Each row is a point. A path goes straight from each point to the next, and from the last back to the first. The post is the endless flat space through its rows: a point in 2 columns, a line in 3, a plane in 4, and so on, so that a path can go around it. How many times does the path go around the post? Going back the other way cancels.

Post (2 x 3):
[[ 50   9  -1]
 [-13 -15   5]]
Path (29 x 3):
[[ 40  -1 -15]
 [-37  -7  -3]
 [  0   3  17]
 [-14 -17  25]
 [ -2 -34  24]
 [ 13  -1  16]
 [ 15  15   2]
 [ 14  -3 -37]
 [ 34 -16 -19]
 [-55 -46  25]
 [ 37  16  40]
 [ -4  22   2]
 [ 11   9 -31]
 [ 43  -6 -13]
 [ 54 -12  18]
 [ 63  15  27]
 [-16  -7  14]
 [ -3   3 -33]
 [ 95  23 -19]
 [-11 -43  31]
 [ 49  16  46]
 [  2  12  46]
 [ 18 -15  24]
 [  2 -38  -8]
 [ 54   7 -20]
 [ 15  11  -4]
 [-49  -8  49]
 [ 20  -6  28]
 [ 37 -19   7]]
Times around: 1

Post, 7 rows:
[[-22 -18  80  68  56 -10 -14 -61]
 [-60  30  -6  12 -44 -16  20  43]
 [ -1 -19 -19  -9  -2   4 -35 -15]
 [-29  65 -23 -23 -55  24  43   7]
 [-15 -18  11 -17 -29 -16  23  -1]
 [ 11  13 -58   9 -39  19  57   4]
 [ 21   8 -54  -8 -18 -27   4 -16]]
Path, 29 rows:
[[-32  -9  -7  81  17  -3  -7  67]
 [ -6  23  18  15  53  38   7 -50]
 [-44 -28 -67  57  -9 -51   5  44]
 [ 32  32 -40  -6 -17  65  29 -83]
 [ 29   4 -90  14 -35 -29   7 -13]
 [ 27  65  14  36  -1 -19  13 -34]
 [ 21 -48  16 -64 -27 -11   6  25]
 [ 52 -26 -38 -14  14  63  81 -47]
 [-75  22  13  26 -13 -40  36 -21]
 [-43 -35  26  62 -18 -85  -6 -26]
 [ 45   0   3 -18 -23  16  44 -58]
 [  4  29  -8  24 -34   6  60  23]
 [ 25  29 -43 -34 -18   6  42  23]
 [-27  23 -69 -31 -40 -33  -6  46]
 [-11   9 -29 -67 -58  33  36 -40]
 [ 19  14 -80  40 -48  13  82  -1]
 [ -3  48 -42 -24 -60 -71  15  13]
 [ 32  -6  -2   4 -24  12  60   3]
 [ 14  19 -18  21  48  31 -40 -16]
 [-43   7 -41  45 -11  -4  23  16]
 [-61 -32  50 -27 -30 -28 -10 -31]
 [-22  35  53  30  -6 -21  38 -52]
 [ 62 -40 -43  43  -4 -44   8  17]
 [ 16  28 -45 -24  -6   9   8  18]
 [-14  22  16 -21   0  32  43 -34]
 [-21  10 -92  38 -17  40  -3 -10]
 [ 24  10 -72  57 -19  17  54 -34]
 [-56  95 -14   7 -50  39   5 -14]
 [ 14  -2  29  72  21 -12  14 -26]]
Times around: 5

Post (11 x 12):
[[ 27  -4   3   0 -13   9  26 -17 -25  21  10   8]
 [ 29 -37 -26   9 -27   5 -29   7  17 -40 -17  25]
 [-15  34   2 -39 -35   9  -7   8 -22 -14 -37  13]
 [  8 -13   4   0 -14  12   4 -14 -27 -33   2 -31]
 [ 12 -29 -24  30  -3 -16 -16  14  19  18  43  17]
 [ 26 -14 -16 -28  23  -1  20 -36 -25 -16 -17 -34]
 [ 13 -32 -11   8   6 -10  25 -38 -35  26 -26 -17]
 [-44  -5  -4 -24   0  29 -27  35  24  -9 -47  48]
 [ 11 -37 -15  -8 -12  -1   1   1 -17 -39   0  25]
 [  7  -5  42  16   2 -28   2 -35 -27 -31   9 -13]
 [ -2 -18  54  -5  22   6 -30   1 -32 -14  15 -19]]
Path:
[[ 13 -30   9   5  28  -9   7  -5 -23  20  17  18]
 [ 27  14 -53  11  -3   7  13   3  15  -3  21  -2]
 [-15 -27   2  -6  42 -22  31   4 -37 -11  29 -22]
 [ 33   0   3   6 -36  -7 -24   7  31 -38 -24  37]
 [ 41   1   7  -2 -22 -20 -31  13 -22 -37  28  21]
 [ 29   5 -47 -15  -9  23   8 -10 -35  25 -24   2]
 [ -2   7 -12  18  -7  13  17 -16  19  14  17   0]
 [ 31  -5  19 -22   1  17  41 -50 -18  39  12 -28]
 [  5  28 -40 -33  14 -21  17  -5  38 -10  -8  11]
 [ 38   6 -32 -36   9  30  30  29   3  11  28  22]
 [ 40  -5 -18  16 -33 -31  32 -53   0 -36  -4 -28]
 [-21  37   8 -95   8 -13 -13  11 -18  -3 -41 -26]
 [-13 -63  85  27  13  -3 -30  10 -74 -20  31 -22]
 [ -4  38  21 -31  -4  14 -20  27 -62 -19  -3  -6]
 [-24  28 -13  37  -6   4  18 -41  16  59 -55  -2]
 [-23 -13 -20 -42 -12   8   1   8 -26 -29   2  53]
 [ 72 -30   3 -32 -36  32 -44  11  -9  32  -7 -31]
 [ -2  -8 -41 -59 -11  46 -10  48  19 -23 -16  23]
 [ -5  11  26 -35  30  22   5   8 -29 -19 -24 -28]
 [-24 -12  15 -11  24  12 -23   5 -32 -57   9 -27]
 [ 31 -10  24  47 -51  31 -17 -18 -25  21  24   8]
 [ 42 -17   3   3 -16 -22   0 -46 -16 -45  -8 -16]
 [-32  31  42 -28  13 -37 -32 -14 -49  20 -11  21]
 [  9 -23 -62  14 -17  -8   2  10  -7 -19  17  12]
 [  1 -24  -9   0 -32  43 -19  20 -25 -31 -23   1]
 [ -5 -34 -60 -30  20  20 -15  -4 -18 -25 -11 -47]
 [ 15 -50 -63  39 -33   9  -1 -17  31  41  -1  -8]
 [  2 -35 -16  25 -19   6 -62  10  16  10 -17 -62]
 [ 36 -46   3  20  20 -25 -13 -12  11  -1  -1  -2]]
Times around: 3

Post, 17 rows:
[[ -8   2 -22  -4  16   5 -19 -45  53   9  28 -26  -7   8  -4 -27 -14 -33]
 [ 33  10  -2  41 -24  -4 -19  42 -13 -63  22  13   5 -17 -54 -19  -6   9]
 [ -8 -22 -26  -2  -2  34 -33  26 -30 -16  45  32  22 -14 -39  12  45   1]
 [  5  14  31  -7  -3   5  23  19  -3 -23 -11 -14 -29 -16  21  -2 -12  -3]
 [-12  -6 -22  -2  23   9   4 -19  20  31  10 -11   8  -2 -26 -56  49 -14]
 [ 34  20 -23  61 -14  16 -27  29  -5 -50 -36   6 -15 -10 -47  27  16 -14]
 [ -3  -2 -21   4  11  22 -11  -5  49 -29  27  25 -25  32  -9 -57  22   8]
 [  5   4  39   0  10  -9  -3  14 -20  47   7   7   6   9   9  17 -32  48]
 [ -2  -2 -15   9 -14  19  -9 -36  10 -15  24  19  32 -11 -18 -11  32   3]
 [-31 -19 -30   6  26  -4   0  -9 -32   9   6  14  44   3  19  23 -34   4]
 [-35   3 -38 -27  10 -31 -16  10 -14  14  31  24  49  25 -28   1  41  16]
 [-24  29 -20 -11  -2  10  -8  -3 -30  44 -12   6   5 -28  26   7 -54  13]
 [ 31   8 -10  17 -37  18  -1   5 -44 -47  13  -8 -20  22 -38   6 -11   1]
 [-26 -15  13 -50  -2 -10 -38  10 -18  12 -24 -13  30  17   1 -18  -8  12]
 [-29 -19 -39  10   9   0  -5 -42  44  -2  15 -28 -27 -10   1 -34  12  13]
 [ -6   3  -3 -21  37   7 -22  -7 -20 -19  28  14  21 -12 -27 -20  39  25]
 [ 40  -8 -13 -27  -5 -21   0   0  -8  20 -18  -8 -24  -3  37  -2 -57   8]]
Path (25 x 18):
[[-13  11 -16  -2 -13  24 -50 -19 -19  51 -28  24   6  39 -14   0  -8  24]
 [  1 -16 -47  -2  15  42 -23 -61  -3  10 -15  13  -5 -30  -1  -5 -31  24]
 [ 29  31 -28 -22 -11 -15  15  10 -11   6 -42 -43  57 -26 -39   0   7 -67]
 [ 31  -9   1  -9   1 -15 -30 -49   6   4  27   1  83 -32   9 -53 -43  37]
 [ 17   1  35  13  -9 -11  21  25 -39 -10  24  16 -11 -33   3 -28  24  20]
 [-11  43 -25  16  35  -5 -11  18 -23  -3   7  40 -34  46 -45 -15  29  37]
 [-19 -55 -50   3  -4  37  27  13 -74 -39  52  34   7  27 -44  12  23  34]
 [ 45   9 -55  70  -6   0  10 -23 -24  35  19  -9  -4 -74 -18  58  17  59]
 [ 42  -7   8  -8  -2  -3 -18   4   6  26 -42  12  12  17  19  -8  -1  11]
 [-18 -16 -41  -7  60  43 -12 -17 -11  23  23  51  20   5  29 -26 -13 -23]
 [ -1  28  22  -4   6   8 -21 -10   1 -23   8  32  -1 -11 -21 -42 -48  17]
 [-17  29 -33  34  -4  30   9  -5  24   4 -32 -31   4 -11 -46  -5  19 -14]
 [-17  20  -3 -14  44  64   1  11 -29  38 -20  -8 -40  -4 -10  -2 -15 -35]
 [ -4 -10 -37  47 -17  -7  35 -47  15   4 -64 -32 -30 -33  26  13 -32 -38]
 [-29 -36 -31  -2 -14  16 -44 -26 -60  26  30 -20  13   1 -20 -14   5  17]
 [-36  36  -5  56 -43  25  29  13   1   5 -36 -55  -5  15   1  -8   2 -18]
 [-21 -14 -50 -10  16 -14 -45  25  -9 -52 -19 -31  43 -22 -65 -19  41  18]
 [-31 -34 -50  18 -31   2 -12  93 -17 -38  50  11 -26 -12 -51 -18   1  20]
 [ 25  21  72 -32  38 -10  33  15 -32  51 -10 -36  35 -59 -25 -57  51  70]
 [  0 -13 -44 -34  31  -6 -58  34 -26 -38  11   3  -1 -28  15 -21  29  -4]
 [-30   1 -25  15  31   1 -24  33 -15  51  21  44   9 -39  -3   9  10  34]
 [-15 -49 -20  11 -16  -7   4  27 -12 -44 -69 -43 -52  17 -42 -46  19 -16]
 [-40  14 -31 -17 -61  23  62  13 -51 -14  95  22   9  43 -22 -21 -29  69]
 [ 33  16  24  16  35  52 -15  17 -34   4  32 -28   2  -4 -28  -5  18  12]
 [-23  20 -89  21  30 -26 -12  -6 -54  20  37 -12 -13 -64 -18  21  -6  23]]
Times around: 3

Post, 17 rows:
[[ -7  16  27 -21 -19 -24 -15  21   9 -10 -49  22 -20 -23  -7 -15  -1   2]
 [ 28  -1  22  31  -7  -9  -9   0  25  25  36   9  27 -14  37 -29  32 -11]
 [ 31  30  -8 -15  -7   1  34  16   3   6  62 -21  24 -28  19 -33  17   6]
 [-21   4 -15  16 -15 -25  27  -4  37   9  42  -6  34  -6  62 -37  14   3]
 [  6 -10 -20  43  -9  12  27 -35  33  29  12   5 -14   7  12 -33 -22 -26]
 [-11  20  18  32 -25 -15   8   4  -4  16  30 -15  47 -13  25 -19  -6   8]
 [-15 -10  17 -23  17 -43  -9  38  -6   8  -9   6 -18 -33 -28   6  16  15]
 [ 14 -55 -19  24 -18  15 -41  -6  31   6 -32  -1 -37   8  27 -18 -70 -11]
 [ 11   1   3 -19 -25 -18 -30  34  23  14 -22   0  -5  25  -1  18 -15  -6]
 [ 15  29   9   6   5 -56 -11  34 -13 -18  -1  -6 -12   2  -2 -10  36  46]
 [ 15   0  -1 -13   5 -38  -8  15   3 -26 -29  31  17 -16 -42  19   5  23]
 [  6   2  40 -19  30 -32   1  39  20   0 -32  15 -20  -3  -9  23 -24  24]
 [  3 -23  13   2 -22   6   3  40  38  -4 -27  23 -27  12 -24 -22 -25  17]
 [ -1 -43 -13  18 -14  47 -30 -35  48  22 -37 -30  -8  46  21 -45 -39  -7]
 [ 12 -46 -43  34  -5  44  -1  21  53  26 -60  -9 -13  10  38 -29 -40 -24]
 [-18  23  13  -3  13  -7  -6  39 -25 -19 -16  30  -1   3   0  11   8  15]
 [  9   8  13   6 -35 -23  41  -5  -7  11  21   3  11 -29  47   5  28  22]]
Path, 23 rows:
[[ 44  -7  53   1 -26 -40   1  26   9  -5  28  39  11 -27  33 -58  70  32]
 [-22  15  21 -11 -11 -80   8 -35 -10  16 -16   5 -36  -9  12   3  17  -3]
 [-73 -19  46 -16 -24 -11  21   0   0   7  13  16 -21 -54  45 -12 -16  -3]
 [-39  22  46  11 -69  -7   0 -37  26  -3  28  11  21  -7  21  -4 -67  26]
 [ 30  36  35  26 -95 -19   7  43  16   8 -33  55   0  28  42  21 -14  10]
 [  3 -18  44 -18  -5 -55 -32 -26  -9  16 -28  43  -6 -50 -15  15 -46 -32]
 [ 36 -15 -15  -8  37 -14  80  47  24 -28   5  10 -51 -51 -22 -25  30  13]
 [ 55 -16 -32  53 -11 -18 -41 -19  23 -22   0  -8 -30 -21   4 -24  31  22]
 [ 16   9  -3  39  17 -28 -31  53  22  19  24  -6 -17  36  11  -2 -10  16]
 [  0 -12  46 -10   0 -15   3  52  33  12 -13  17  16   2  48 -29  -8  66]
 [ 68 -24  25   0 -70 -35 -35   5  32  28  53  32  26 -22  -4 -40  15 -32]
 [ 18  13  21  31  16   8  30  22  21  16  14 -16  21 -24  11 -27 -11  -2]
 [ 20  -8 -63  -9  25 -41  25   5  -2 -40  -7   6 -17 -45  -2 -13  66  50]
 [ 12  14  23 -19 -18  18 -51 -11  12  -8 -69  31 -27   4  36 -21 -17  19]
 [-29 -24 -42  -4   9 -47  30  11  58  16   3  42  19  28   4  -2   1  -9]
 [-27  25  45  39  -8 -51  -3  44  33   0  30   2  14  63  13   6 -20   1]
 [-59   1  11  27  -6  16 -35  52 -30   0 -23 -26  52   2 -23  22 -67   1]
 [ 77 -10 -13  21  -7  12 -36  68  20  27 -17  12 -40 -36  70   5  25  -6]
 [ -8  -6  37   9 -32  -2  -9  16  40  -5 -12  38  29  39  30 -12 -68  57]
 [-52  -6  -8  12 -18 -50  66  46  -1  29  29  -8 -22  -4  62 -20 -14  -7]
 [-22  11  48   6  -3 -34  -7   0  22 -21 -15   9  15  15  23   0  24   0]
 [ 45 -40   1  12 -21  -4  -6 -10  10  17 -29  17 -21 -58  10  23   0  -9]
 [-39  -2 -30  -3  -2 -22 -31  18 -23 -10 -87  21   2 -37 -33  13 -28  14]]
Times around: 5

Post, 17 rows:
[[-40   1  14  36 -33   9   4   6 -13  34 -22  29  95 -23  -7   8 -17 -26]
 [ -5 -13  21 -21  -1  -3 -40  32   2  -6 -10  21   5  -9 -15   4 -10  19]
 [ 28  11 -41   0  33  -3  -3  16  -7   3 -49 -37  -7   6 -29 -18 -14  19]
 [-14 -17 -32  -3   6  11 -10  24  24   2   4 -10  -8  23  -4  24  -4   5]
 [ 60  33 -18  -5  35  32  24 -10  17 -14 -26  -6  13   0 -19  20  22  -2]
 [ 15  36 -19  -2  -5  33   2 -22   7 -26 -48  -6  18  12 -42  10  22 -47]
 [ 29  32 -11  18  23 -13  50 -14   4 -19 -38 -15   2   6 -42  23   9 -14]
 [  6  -8  -5   9  13 -16 -16  -1  -2 -34  -9  -5  27  28  15 -24   4  42]
 [ 28  38 -28  -2   3   6  11 -21  33 -13 -41 -14  -2 -22   6  14 -12 -12]
 [ 35  20  -8  53   7  25  37  -7  -6  -6 -34 -10 -18 -13 -24  20  -5   7]
 [  9 -20  15  -5 -21  -9  -7  11   7  23 -17   1  -9  32  31  -4   4  18]
 [-15 -67   2  -9  -9  12   8  27   2  -8   6 -14  13  31   9   1 -14  22]
 [-52  23  11  10 -14   5  35  30 -21   1 -12   0  47   4  17 -24 -17  -8]
 [-19 -28  -8 -10  17  -4 -11  -9  19  -7 -11   3  -1  -2  11 -23   7  28]
 [  7  -7  -7  -6   2   9  10  -2  -6  -2  21   9   8  29  -5 -10 -35  26]
 [-29 -43  11   0  36   1 -16  10  -2   0 -19  -3   4  21  10  21 -28  32]
 [  6 -31 -16  -8  16 -29 -13  15 -14   4   8  -7   3  13  23 -16  -1 -19]]
Path (30 x 18):
[[-22 -10  22 -15  39  -5  23  36 -34   1   5   1 -12  -5   2 -19 -10  16]
 [  2  34 -19  -8  19  28 -41 -26  -5 -35   2  29  25  -1  -7 -33  25   7]
 [  1  19  29 -11 -19  24  24  38   4 -15 -50  16 -39   2  23  -5  60  -4]
 [-42 -22  -5 -14   3  38  -1  35 -30  21  -4  -2   2  11  22  20   1 -20]
 [ 16  21  11 -16  12   9  29  20  -3  -9 -14 -22 -42  14  13 -22   9  33]
 [ 24  24  -2  13 -20  -4   7  32   4  39 -27 -30 -20  11  -6   9 -45  16]
 [-12  -7  -6  19 -12  12  28 -39  20 -18  12  14  25   5   4 -15  26 -37]
 [ 28  11   6  12 -27  60  27  42 -26  42 -19 -19  28  21  12 -34 -20  37]
 [ 24  -1   8 -55 -31  -5  13 -13  27  35  -5  -1  25 -19  35  -9   3   8]
 [-11 -28   0   2 -20  -9   7  42  -4  29 -39   2 -19  -5  -3  38  -4  -2]
 [ -1 -19  -9 -33 -20  24 -29   3  19  15 -23  13  28 -13  12 -22 -33  19]
 [ 19  15 -11  66 -35  58  -2 -36  31  11   1  40  51   3 -12  51 -19   6]
 [  8   0  25  -1  -2 -16  34 -25   5 -23  -5  34  58   5  11 -52 -17  61]
 [  2  27  -2  22   2 -38  29 -14 -17 -22   8  25  40   5 -10 -38  -2   0]
 [  8   9 -16 -16  -7  -6  -3  -6  13  -8 -12 -11   2  61 -14   7  17 -59]
 [  9 -29  29  55 -42  20  28 -49  29 -20 -12  -5  17  10  15   9  -3  17]
 [  5  15 -72  -4  -4 -44  -3   0  22  26 -17 -49  44   6  10  34 -42 -12]
 [-19  -7 -28 -11 -16 -24  33  -6 -31 -30  -6 -24  39  31  32  -2 -36 -44]
 [-17  27 -43  24 -23  -5  17  17  19  28 -22  -5 -12 -21  -3  11 -30 -17]
 [  7 -38   2 -39  31 -19 -15  16  16 -15 -15   1 -14  34 -38  -6 -21  43]
 [  5  10   2 -29  -6  26   4  32  27 -36 -21   7  19  -8 -14   2   5 -22]
 [ 15   7   5  20  42   4  11   3  -3 -38  -4  33  37  10 -23   7  23  18]
 [  9  31  14   5 -10  -7 -29  17   8 -23 -79  -5  17 -30   2 -13   4   5]
 [ 29  11   8  16  30   2  19  -3 -12 -22   0  -5  24  13 -29 -33 -17  36]
 [ 13   6 -11 -56  13   0 -14   2  12  17  27   1 -24  46  31  23 -24 -16]
 [ -7 -11   2  34 -20   5  -6 -45  -8 -20 -37  -2  21  11   8 -24  20  48]
 [ 52   7 -15  11  19  18  37  34  29  52 -44  -7 -11 -57 -26  68 -11  -3]
 [ 37   6 -35  -5   4  27  -1  10  43 -32   2  -7  -8  18 -19  15 -10  39]
 [ -9  48   0  23  13  22  24  33  22  -6 -22   2   5   3 -32  44 -12   4]
 [-20 -54  -2  11   6   1 -15  23  -2  30 -17 -32  -9  42  -2   9  16   8]]
Times around: 3

Post:
[[ 18  32  -4   5  11  30 -36  21 -10  -6   5  20   9   7   6  11  15 -11]
 [-13  -4  -5 -12  32  21   6   9  39 -28 -13 -20 -25 -25 -42  43  -5 -32]
 [ 20 -22 -18  18  -3  38  15 -12   7  14  -1 -16  28  12  34  50   5  28]
 [ 31  39 -17   1  -9  10  -4   7  -8 -26  10  14 -36  15  21 -22  -4   6]
 [  3  46 -15  24  25  43  15  13 -14   0   1 -14 -15 -14 -24  34  15   1]
 [-12   9 -15 -14  21  37  26  -4 -23 -29 -15 -11  11 -18  -5  18  38  -2]
 [-53 -37 -12  33  12   4 -10  29  -7  -1  -3  15  20   8 -39 -12  -5 -14]
 [-11  12 -28  -8   8 -11 -31  15  -8   1  -2  -3  26  27  32 -37 -26   6]
 [ 11 -15  19   8   8   6  10  24   3  30 -11 -16   2  -7   4 -10 -32 -13]
 [-43 -23  -6 -17 -17 -36 -43  -1   1  40   3  24 -12 -18  -6 -15  -5  -5]
 [-95 -20  46   5  73 -42  23  40  11  23  51  -2  18  16  32 -26 -20  -7]
 [-26  34   7  16  24 -12  10  31  17 -15 -12  19  10   8 -21   4  14  10]
 [ 33   9  -6   4  28  -6  11  -6  -3  -1  23  -4   8 -16  11   0   4  17]
 [ 28 -32 -53 -20  -5   3  37 -43 -14  43  34 -15  22  36   1  18  89 -11]
 [-24  44   0   0  -3  23  14  24  10 -19  28  20   8  -4 -20 -21  19   6]
 [  7  31 -23 -37   5  -1 -11  40 -13   2   5  21 -39 -19  -9   5   0  13]
 [ 10  -5   2  -6 -37   8   1  23 -18   3   9 -41   1  18   9  34 -41  -4]]
Path (29 x 18):
[[ 29   5  13  -9  31   3  25  12 -28  33  -9  10  23 -42  47  -7  23  39]
 [ 44  39  -5 -18 -21  28  32  51 -12  11  -2   4  -9  -2  32 -32 -30  -7]
 [-10  29 -35  17 -16 -25 -11 -14  29   4  28  37  -1  13 -13 -47 -26  19]
 [ 22   4 -13 -11 -17  17 -40  -1  -5  25  24  20  13  20   7   7 -23  39]
 [ 41   4  29  -6  41  39   8   9  27  20   4  -1 -35 -30  34   7   5  -9]
 [-51   6   4  22  27 -22 -15  39 -37  20  13 -13  50  31  23  -1  24 -19]
 [  0  55 -23 -20 -45   4 -37  17   0  28  30  36 -36   0  20 -37  11 -30]
 [-24 -14  -8   2  11  -9 -34  30  17  71   6  56  28  19 -19  34  12  -7]
 [-36  -5 -28  -6  19  -9  36  60 -64 -11  -9 -30 -13  41 -41 -20 -21 -19]
 [-12 -11 -14   7  31   8 -34  23 -37  67  14  67  58  32  -2  -1  44 -12]
 [-41 -41 -22 -30  27 -12  -7  15 -49 -38   3  16   2 -15  86 -40 -13 -10]
 [ 29  20   8 -32 -26  30  13  27  33  19  34 -16 -21 -24  39  -8 -31  19]
 [  8 -24  13  14 -37  -8  33  23   7  11   7  -5 -19   8 -18 -43   9  21]
 [ -3  -9   0  -9  37 -15 -65 -24 -14  37  17  28  18  -7   5  18  34  15]
 [ 33 -29  -6  43   3  26 -19  21 -17 -36 -36 -30   8 -12 -16 -21 -12 -27]
 [  3  23 -33  25  35   8   7  28   1 -16  34 -10  25  -7  31 -40 -10  -4]
 [ 41 -15 -24  46  21  31  27  25  -1 -54  29 -20  11  28 -22   8 -37 -19]
 [  1  53   3  19 -11  12  16  18  24  33  15 -22 -16  21  10  21 -65  25]
 [ 11  18  42 -13 -14   2  32  23  50 -33 -13 -16   2  29 -37   5   0  -9]
 [-43  -8  -4 -30  45 -14   9  51 -15  26  21  -1  20 -17   8 -39  33  25]
 [-21 -13  -3   5  43 -41  -5  30  21  30  31 -28  -6  31  45  45 -38  -2]
 [  1   4  22  52 -22   7  49  34  21  15 -11 -12  10  76  -5  39   5 -33]
 [-18 -50 -38 -36  35  -2  -7   8 -47   2  41  -2   2  25  24  -1   7 -17]
 [ 25  -3 -33  39  26  85 -10   5   0 -17  16  -6  31  26 -48  85   4 -56]
 [ -9  -9   6  18  10   6  80  45   8  28 -10   5  31 -11  -3 -22  12  20]
 [-49  -9 -17  58  71  -3  11  68 -28  51  -1 -20  31  -2 -15  37  30  -2]
 [  0  49 -13  56  16  32  -8  50   0  20  19  35 -28  17 -48   9  25   5]
 [ 22  -7  -5 -32  27 -17 -19  -9  28 -23  -3  12   5  19   5 -24 -19  16]
 [-50 -19  10   2   9 -14  12  14 -11   7  -7 -12  -5 -32 -39  22   7   7]]
Times around: 2
